Each row of a before or after table is a point. One or more steps were done to the points. Then noise was added and the rows were shuffled. The steps act on how far a point lies along the listed directions, d1 being the first. Write out the steps. A step turns or swaps two directions, mirrors them in a line or flattens them onto one, adds a multiple of one to another, or multiplies one. Angles are multiples of 10 degrees, from the lower direction toward the higher: turns from -170 to 170, lines from 10 to 170 but not 90. Use the fewest steps. Two steps may share a direction if one is a turn and the other turns, adds or multiplies; they go together, in the order done. Otherwise the lowest direction goes first.

Directions:
(1): -4.3; -2.1
(2): -2.1; 4.3
Before (10 x 2):
1.6; -2.9
2.3; -2.5
-8.1; -7.4
-2.2; 3.0
-0.6; 4.5
2.9; -1.7
0.3; -3.0
2.7; -2.6
-0.1; -3.3
2.0; -0.2
After (10 x 2):
-2.9; -3.2
3.2; 1.0
2.0; 1.9
1.8; 2.6
3.0; 1.5
-3.6; -1.0
3.6; 0.3
3.4; -0.7
1.7; -0.8
-2.2; 10.7
Steps: swap d1 and d2

Directions:
(1): -4.1; 1.1; -3.8; -3.6
(2): 0.6; 2.7; 4.3; -4.4
(3): -3.0; 4.7; 1.1; 3.6
(4): -4.4; -3.8; 3.4; 0.3
Before, 14 rows:
0.0; -0.7; -2.0; 0.5
2.4; -2.8; -1.1; 1.9
1.2; -0.8; 5.3; 0.0
0.0; 0.2; 3.5; 0.5
-2.4; 2.1; -1.1; 2.3
-6.0; -8.2; -1.2; -1.5
1.6; -5.0; -5.5; 0.9
0.7; 1.0; -0.4; -1.2
-2.1; 4.4; -2.1; -2.4
2.6; -8.9; 4.9; 1.9
-4.9; -6.2; -3.0; -1.4
5.3; -1.4; 3.8; 4.5
-3.4; -6.6; 1.4; -1.8
-3.1; 5.1; -1.2; -1.7
After, 14 rows:
-0.5; -6.1; 3.0; 3.6
0.6; 5.1; 2.2; 0.4
-0.3; -1.9; 0.0; 0.7
0.3; -4.6; 8.0; -4.3
0.4; -5.5; 5.8; -3.1
1.4; -1.2; 7.1; -2.7
1.2; -0.1; -1.1; 0.5
1.3; -1.6; -4.6; -3.0
-0.3; 3.3; 0.7; -0.6
0.5; -0.4; -5.0; -4.0
-2.6; 4.8; 1.9; 5.6
-1.3; -1.2; 2.1; 3.4
-0.2; 3.1; 9.7; 3.5
-3.0; -0.8; -1.7; -1.7
Steps: turn d1 and d3 by -80 degrees; turn d2 and d4 by -70 degrees

Directions:
(1): 6.5; 0.6; -1.8; -1.7; 4.4; -0.9
(2): -0.4; -4.1; 1.2; 4.4; 2.3; -5.0
Before, 13 rows:
-3.6; 0.9; 2.2; 2.5; -1.1; -3.6
-7.0; -3.9; 2.9; 5.2; -5.2; -0.4
-6.5; 4.8; -1.7; 0.3; -5.4; 2.9
-0.7; -0.7; 0.4; -2.7; -1.1; 1.2
-6.2; -7.8; 1.6; 8.5; -0.7; -4.3
5.3; 2.2; -1.8; -3.9; 3.5; 1.2
3.9; 0.6; 0.8; 1.1; 0.3; 0.4
-3.8; 1.8; 0.0; 0.3; -4.5; 1.2
0.2; -0.5; -0.8; 1.3; -1.3; 0.6
-1.5; -5.1; 3.8; 6.2; 1.4; -5.7
8.5; 0.6; -1.6; -2.9; 5.5; 0.1
2.3; 2.0; 0.2; -2.6; 1.8; 1.2
0.2; -3.0; 1.7; 1.7; -0.2; -4.6
After:
0.6; -2.9; 0.2; -1.4; 1.9; -0.8
5.2; 4.5; -5.0; -7.3; -1.6; 9.3
2.5; 5.0; -0.5; -3.2; 0.3; -0.3
1.8; -0.6; -1.2; 1.2; -0.7; 0.8
1.4; 5.5; -0.2; -5.2; -3.5; 6.9
-5.8; -2.2; 2.8; 3.5; -1.2; -2.2
5.4; 0.5; -3.4; 2.0; 6.4; -3.8
10.0; 2.6; -2.5; -4.4; 2.2; 4.0
-2.6; -1.6; 2.9; 1.1; 0.4; -2.1
-7.4; -2.9; 3.2; 3.4; -4.2; -0.1
-0.6; -0.6; 1.8; 2.6; -3.7; 0.8
5.0; 1.7; -1.9; 0.6; 2.0; -2.5
0.8; 2.7; 0.1; -3.7; -3.7; 2.6
Steps: turn d1 and d2 by 170 degrees

Directions:
(1): -0.7; -1.4; -6.0; 0.8; 3.5; -6.1; 3.0; -1.5; 1.5
(2): 3.1; -1.5; -3.1; -3.7; -4.7; -0.4; -2.0; 2.8; 5.8
(3): 2.1; 2.3; 3.0; -5.8; 1.3; 0.5; 6.0; -3.0; 1.9
Before:
-1.6; 0.9; 0.1; 6.8; -1.1; 2.9; -6.5; 4.8; -4.4
0.0; 2.1; 4.7; -1.3; -1.3; 5.0; -2.2; -1.5; -1.7
1.2; 1.9; 9.5; -2.9; 1.1; 7.0; 5.9; -3.9; -3.1
7.4; -0.4; -0.5; -7.2; -8.2; 1.2; -0.8; 1.0; 5.9
2.6; 0.1; 0.0; -1.6; -4.5; 5.8; -3.4; 0.4; 3.1
1.7; 3.3; -1.7; -0.6; -0.5; -1.6; 2.7; -1.0; 1.0
-2.2; 2.4; -0.2; -2.8; 3.6; 0.1; 4.5; -2.5; -2.3
-1.1; -0.2; -4.0; 0.5; 3.1; -4.3; 4.7; -0.8; 1.1
2.0; 0.6; -3.3; -0.8; -0.8; 0.4; -3.5; 3.0; 0.8
After, 9 rows:
-2.7; 0.5; -2.9; 7.4; 4.7; -1.5; -2.3; 1.4; -5.8
5.6; -2.6; -8.6; -2.6; -5.8; -4.2; -1.4; 1.5; 5.8
2.5; 3.3; 0.4; -1.1; -1.7; 0.1; 1.1; -0.2; 0.9
0.8; 0.5; -4.4; -0.1; 3.4; -1.6; -0.3; 0.6; 0.2
1.8; -2.5; 4.4; 0.6; -7.6; 8.7; -5.8; 4.3; -0.2
-0.3; 2.6; 3.2; -4.3; -1.8; 5.6; 0.5; 0.6; -1.1
1.0; 3.5; 3.2; -3.7; 1.7; 0.8; 5.7; -1.7; 0.6
0.9; -2.1; -7.1; 3.2; -1.7; -0.2; -4.2; 0.0; 3.0
-1.3; -1.2; -0.7; 1.5; -2.7; 2.1; -6.4; 1.8; -0.8
Steps: turn d1 and d3 by 70 degrees; turn d1 and d2 by -50 degrees

Directions:
(1): -2.5; 2.4; 1.2; -1.7; -1.7; 6.9; 1.0; -4.3; 2.5; 5.4; 1.9
(2): -2.7; -4.3; -0.8; 0.3; -4.1; -2.8; -4.1; 0.3; 6.1; -0.3; 4.5
(3): -8.2; -4.4; -1.2; -0.5; 2.4; 3.5; 0.4; 2.3; -2.3; -2.1; -1.8
(4): 2.5; -2.0; 1.6; -1.2; -3.8; 3.1; 0.6; 4.2; -5.4; -0.4; 6.2
(5): -0.2; 0.6; -3.5; 1.1; 6.7; -1.2; -3.8; 0.4; -2.1; 4.8; 4.7
(6): -3.3; 3.2; -3.5; 4.0; -2.5; -2.8; 6.6; 3.0; 0.4; 2.3; 1.7
Before, 12 rows:
-1.1; 4.3; 0.5; 0.4; -4.4; -2.1; 3.1; -1.7; 2.0; 5.5; 0.9
3.6; 4.3; -1.0; -1.7; 1.8; -2.2; -1.1; -6.1; 6.5; 5.1; 0.7
-1.5; -7.8; 0.3; -1.9; -5.5; 0.9; 0.6; 4.5; -2.8; -1.3; 4.2
4.9; -1.8; 2.7; -2.2; 0.7; -0.5; -3.9; -0.8; 0.2; -2.4; -1.6
2.2; 8.3; -0.5; -2.0; 4.5; 6.6; -0.3; -6.4; 2.2; 7.0; -0.8
0.3; -0.6; 4.0; -1.7; -4.6; 0.8; 3.5; 0.3; 2.9; -2.9; -3.7
-4.1; -3.2; 0.4; 0.4; -0.3; -1.2; -1.1; 4.6; 3.1; 0.5; 1.3
-2.7; -0.3; 2.0; -0.3; -6.4; 0.6; 3.0; -1.0; 2.9; -1.6; -5.4
-5.1; -1.6; 1.7; 2.1; -3.3; 2.7; 2.8; 0.0; 3.7; -0.1; 1.2
2.3; 0.0; 6.1; -5.5; 1.8; 3.9; -4.4; -4.4; 1.1; 2.8; -1.4
4.3; 10.3; -2.4; 3.3; 11.7; -1.6; 3.1; -4.8; 1.0; 10.7; -1.8
-7.5; -7.2; -2.0; 3.6; 0.9; -4.0; -1.3; 4.3; 0.9; -2.3; 0.6
After (12 x 11):
0.1; -1.4; 3.7; -4.8; 0.0; 1.3; -4.7; -4.0; 0.4; 1.8; -1.4
1.4; 0.0; 1.9; 0.0; -2.6; -2.9; -1.7; 2.9; 4.8; 2.5; 2.4
-1.2; -0.1; 1.1; -1.0; 1.3; -0.4; 1.0; -0.6; 2.5; 0.4; -1.9
1.2; 1.2; 2.7; 1.1; -2.0; 0.8; -0.4; -3.4; 5.4; 2.8; 2.6
3.0; -3.1; -1.1; -0.1; -4.3; -2.2; -0.1; 2.7; -0.9; 3.3; 6.8
-4.8; -2.4; -2.5; 1.5; 1.4; -1.1; 2.4; 4.1; -1.7; -1.9; -1.4
-5.0; -3.7; -0.1; -4.0; 2.7; 2.9; -1.2; -2.9; 3.2; -1.8; -3.6
-9.1; 0.0; 0.6; -0.3; 0.2; 2.6; 4.8; 1.8; -0.9; 3.9; -0.7
1.5; 0.7; 4.6; -2.8; 7.8; 6.0; 1.0; -3.6; -2.2; -0.7; -8.7
-0.4; 1.1; 0.5; 0.1; -1.3; -1.2; -0.9; -2.8; 3.5; 2.0; -3.5
4.9; -0.7; 0.3; 3.2; -4.3; -7.2; -0.4; 0.2; 5.3; 1.4; 3.5
-4.1; 4.2; 0.3; -2.6; 2.6; 9.3; 1.9; -3.5; 0.1; 2.2; -3.8
Steps: add 0.3 times d3 to d1; turn d3 and d6 by 140 degrees; flatten d4 and d5 onto the line at 20 degrees
